Every row gives one point. A path goes straight from each point to the next, and from the last back to the first. The post is the endless flat space through its rows: a point in 2 columns, a line in 3, a plane in 4, and so on, so that a path can go around it. How many times does the path go around the post? Going back the other way cancels.

Post, 2 rows:
[2 -12 7]
[-19 18 -25]
Path, 27 rows:
[14 9 35]
[-1 -14 16]
[-52 3 -53]
[20 -18 0]
[-5 57 -42]
[-9 26 -4]
[-33 -14 -5]
[-11 -29 -11]
[6 -12 -6]
[7 1 -7]
[1 28 -6]
[-18 21 -8]
[-31 -12 -14]
[-5 -6 -11]
[-17 35 -51]
[3 30 4]
[-20 15 2]
[-31 -30 0]
[-14 -5 -18]
[32 4 -2]
[6 17 -11]
[15 15 15]
[3 -10 16]
[13 -37 37]
[-19 -9 -15]
[3 -29 -17]
[-17 60 -57]
Times around: 5

Post (7 x 8):
[-20 8 10 -30 17 -1 -5 3]
[9 9 23 -2 -17 -33 -2 0]
[-13 14 -32 5 6 -17 -18 -28]
[0 11 0 -3 6 20 12 -14]
[-23 -7 -14 -1 10 15 10 -2]
[23 -6 11 3 9 18 22 20]
[6 -8 29 4 8 9 -7 26]
Path, 21 rows:
[-10 7 16 -36 -6 -20 -35 -6]
[31 12 -9 -16 -6 5 11 22]
[-16 15 19 0 31 6 -39 32]
[20 15 -17 6 -8 -48 15 -21]
[2 8 60 -30 24 26 -22 13]
[13 -11 14 -21 -7 -9 -16 22]
[-7 12 -3 5 -22 5 10 3]
[15 21 13 -21 0 -29 -25 22]
[-3 27 -28 4 25 -29 -34 -20]
[-13 -8 1 5 38 4 8 6]
[38 2 5 19 -25 -10 30 -15]
[-8 -19 18 -28 14 58 13 48]
[-38 -2 30 -6 -7 27 19 29]
[40 11 17 -4 8 -20 34 22]
[-3 -10 2 20 9 12 14 -24]
[-50 -32 -10 6 1 34 -25 -12]
[-34 -13 -18 0 -6 -24 -24 -18]
[27 36 -33 -11 -12 -36 -7 -43]
[-55 16 -2 -14 18 38 -5 8]
[-23 14 4 9 33 5 -7 -1]
[4 1 -4 3 11 -1 30 -16]
Times around: 4

Post, 13 rows:
[-15 17 -20 -9 -24 -7 -44 10 -4 8 3 28 15 4]
[-29 11 9 3 25 19 16 20 -13 -14 8 4 -1 -13]
[13 -7 10 2 5 -20 25 -2 1 1 7 -38 1 8]
[4 -13 -2 11 -12 -15 9 19 -6 -3 10 -15 0 -8]
[-26 8 5 -7 -33 2 -22 4 1 16 -6 33 3 2]
[-9 8 -7 17 -1 -9 2 8 21 14 -4 -9 -14 1]
[24 -25 -23 3 3 12 17 3 -12 -5 -4 -11 -12 13]
[-14 21 4 -4 -7 5 -24 -2 -4 4 27 38 0 -11]
[-17 3 -9 27 12 22 9 19 -13 12 12 -4 3 7]
[-26 12 -3 -7 -20 16 -27 -2 8 -15 21 45 14 6]
[-9 -2 11 15 0 -26 2 7 -17 -13 3 -16 -16 12]
[-12 24 -3 24 2 23 17 5 -16 -13 3 9 3 -4]
[-3 11 7 17 12 36 -1 15 -5 -8 6 -1 0 -3]
Path, 29 rows:
[3 -2 4 15 0 -2 31 3 -8 -2 -1 -5 -3 11]
[4 10 2 -18 -3 -16 20 6 12 9 0 5 8 -35]
[3 11 -14 11 2 10 5 -2 -38 -14 -5 -2 5 -2]
[-6 10 -14 -30 -11 38 -12 8 -20 -7 -9 28 15 -21]
[-15 -10 -7 10 15 26 19 31 -44 -8 24 -11 -17 -3]
[7 36 -11 33 5 24 -23 20 19 13 11 14 -5 7]
[13 -9 -24 30 -14 4 -4 6 -2 17 16 12 -1 11]
[1 6 -5 14 -16 -8 -3 2 1 -7 -16 8 6 -8]
[12 0 4 18 -19 29 -12 -7 3 39 -7 6 -14 -6]
[-14 34 -27 -12 1 1 15 -13 -23 -45 11 10 1 -2]
[-4 -7 7 -28 -13 1 15 9 9 -3 -13 1 -13 12]
[4 -7 -12 12 -8 28 12 2 5 7 5 33 -12 30]
[-19 -19 31 1 -21 5 1 24 -13 -19 4 24 22 4]
[-9 1 9 4 1 18 -16 -2 -1 -7 22 18 12 -9]
[-7 18 -28 18 -5 52 -13 -10 2 24 -2 38 -13 3]
[-11 15 -16 19 13 29 11 19 -19 24 17 0 -3 -12]
[16 30 -16 -3 -12 24 5 2 5 -19 12 12 16 12]
[4 12 5 12 6 4 -12 27 -11 -16 -18 -14 -7 2]
[-12 3 -17 39 1 5 5 12 46 43 -1 12 -7 12]
[-26 9 -1 38 8 12 -28 10 24 -3 4 15 -16 3]
[3 -12 -17 11 -34 43 -6 27 -42 -9 -15 22 5 -14]
[-24 -15 2 -15 -18 4 -2 14 6 -13 7 9 -22 -1]
[-22 5 -6 -2 7 10 26 13 3 -3 22 25 -20 6]
[7 -19 -1 -5 -6 -18 16 6 -12 -23 33 20 -10 13]
[-14 1 9 3 16 -24 15 9 -14 -27 24 -4 8 -2]
[-5 14 -25 13 -11 -3 -16 -1 19 26 21 14 11 -3]
[13 -3 -21 24 -21 39 10 -6 18 60 -39 -27 -26 7]
[-9 4 -8 -1 23 10 5 19 -11 18 -18 -21 -29 3]
[-16 -1 -6 -30 -3 10 -6 23 11 -16 2 23 3 -21]
Times around: 5

Post, 17 rows:
[-6 -6 -7 -1 2 6 -12 20 -14 0 -19 -21 10 33 5 11 -22 -3]
[-3 7 -7 15 9 3 9 -18 22 15 13 6 -1 -5 12 12 4 19]
[6 6 16 22 11 -23 15 -9 -13 -13 -5 -9 7 -15 -12 22 -5 -5]
[4 2 -1 -13 9 5 21 -11 16 -14 3 22 -19 -7 -10 0 -15 26]
[2 8 -4 12 -27 -20 8 9 26 -7 4 -20 7 -3 -13 21 -10 -7]
[7 3 10 -18 4 7 12 3 13 9 15 9 28 -7 13 19 -2 -16]
[-31 10 20 21 16 -15 -9 -24 -32 4 14 10 -14 2 -8 -7 13 -12]
[-7 -17 -10 7 15 0 1 -1 12 -2 6 -1 10 9 0 12 16 -1]
[-5 -2 33 6 29 4 9 0 -20 -8 14 13 13 7 11 15 8 21]
[17 -12 -14 -7 2 -2 10 17 12 19 -8 24 -37 -4 7 3 2 37]
[12 -9 -7 28 0 -9 9 -7 15 13 -5 15 -21 16 -13 18 4 13]
[-25 11 -29 -14 -25 22 15 10 -30 19 11 8 -11 -28 -26 -38 -17 3]
[24 -10 -17 19 -5 -13 9 25 -26 -5 17 -16 -9 3 10 8 -37 2]
[4 5 -10 -5 -17 -6 2 2 6 -11 12 7 21 -9 9 1 -15 1]
[6 4 -1 21 3 8 16 -1 13 -3 5 4 -8 11 13 1 9 2]
[31 -6 6 -2 -2 12 -15 -10 -13 -8 11 -27 3 34 18 9 -2 -2]
[-32 17 9 18 28 -1 -20 2 -21 11 18 10 7 -26 -22 4 17 -19]
Path (25 x 18):
[2 -18 5 30 6 -16 -17 21 -33 13 2 23 -32 -22 -2 -6 -6 32]
[9 -9 18 17 2 -10 -18 35 -25 4 -27 -21 0 28 -1 1 -9 -27]
[23 -7 -7 -3 -2 11 27 12 -26 -25 13 -8 47 16 -11 -8 -49 -7]
[20 -33 -6 3 8 -3 -29 -7 -4 16 13 14 11 7 -6 18 10 18]
[28 -3 -3 12 -26 3 -21 -3 27 8 10 -12 10 1 -9 45 3 -43]
[-4 -21 -25 -5 6 9 19 9 -12 -8 -13 22 -1 28 -14 15 -3 -19]
[-5 15 -24 21 11 -22 14 15 -14 40 -32 6 -15 -7 -10 -2 -3 -4]
[-18 -10 7 27 32 -40 2 -12 16 29 -16 6 -25 9 -4 17 6 -9]
[8 -19 25 -4 -10 14 13 8 19 -39 17 1 14 19 2 14 -21 -8]
[2 29 27 -22 -21 2 -3 7 -12 2 24 2 -13 -9 27 4 -8 -4]
[-2 15 -19 5 -11 8 31 -8 -17 -4 -7 -21 -14 -8 -28 -6 -14 -8]
[16 -8 20 -2 44 19 -1 48 -24 5 7 30 -5 60 -12 15 -2 -21]
[2 9 -8 -12 -22 -1 11 20 -1 19 -1 11 49 -26 -4 -3 -9 9]
[9 11 -18 17 23 -3 12 4 -2 -17 -6 4 -12 -1 -13 4 -1 49]
[-15 0 9 8 1 -20 6 -8 -8 -25 -15 -12 5 10 -8 21 -21 17]
[4 -10 -4 7 -20 1 16 -19 -11 12 -7 -35 -2 -5 7 -2 -12 -23]
[-1 11 12 13 6 3 1 -16 -1 -27 -1 10 3 -17 1 28 -40 34]
[16 -6 -6 0 14 2 0 -10 -13 -11 17 19 -6 15 1 12 -11 -32]
[-18 19 -1 -6 19 -16 -7 7 -6 -13 15 23 -6 2 -16 5 0 -5]
[-8 5 27 -15 6 -15 -17 -9 5 6 20 0 -11 3 15 6 8 35]
[-8 -14 -17 -11 -24 -17 22 -4 10 7 4 9 3 -13 2 -8 -32 -21]
[-13 -30 -14 14 11 -19 24 0 -33 -1 -20 -7 -27 -10 -14 1 1 33]
[13 8 -13 -1 -7 -11 -16 -1 0 22 13 0 -21 -10 -13 20 6 5]
[9 19 -5 14 13 -25 1 -20 23 0 -15 -6 -39 -22 -5 15 5 52]
[4 -8 22 7 33 -8 -1 4 -6 17 13 25 -10 3 -6 5 9 -6]
Times around: 3
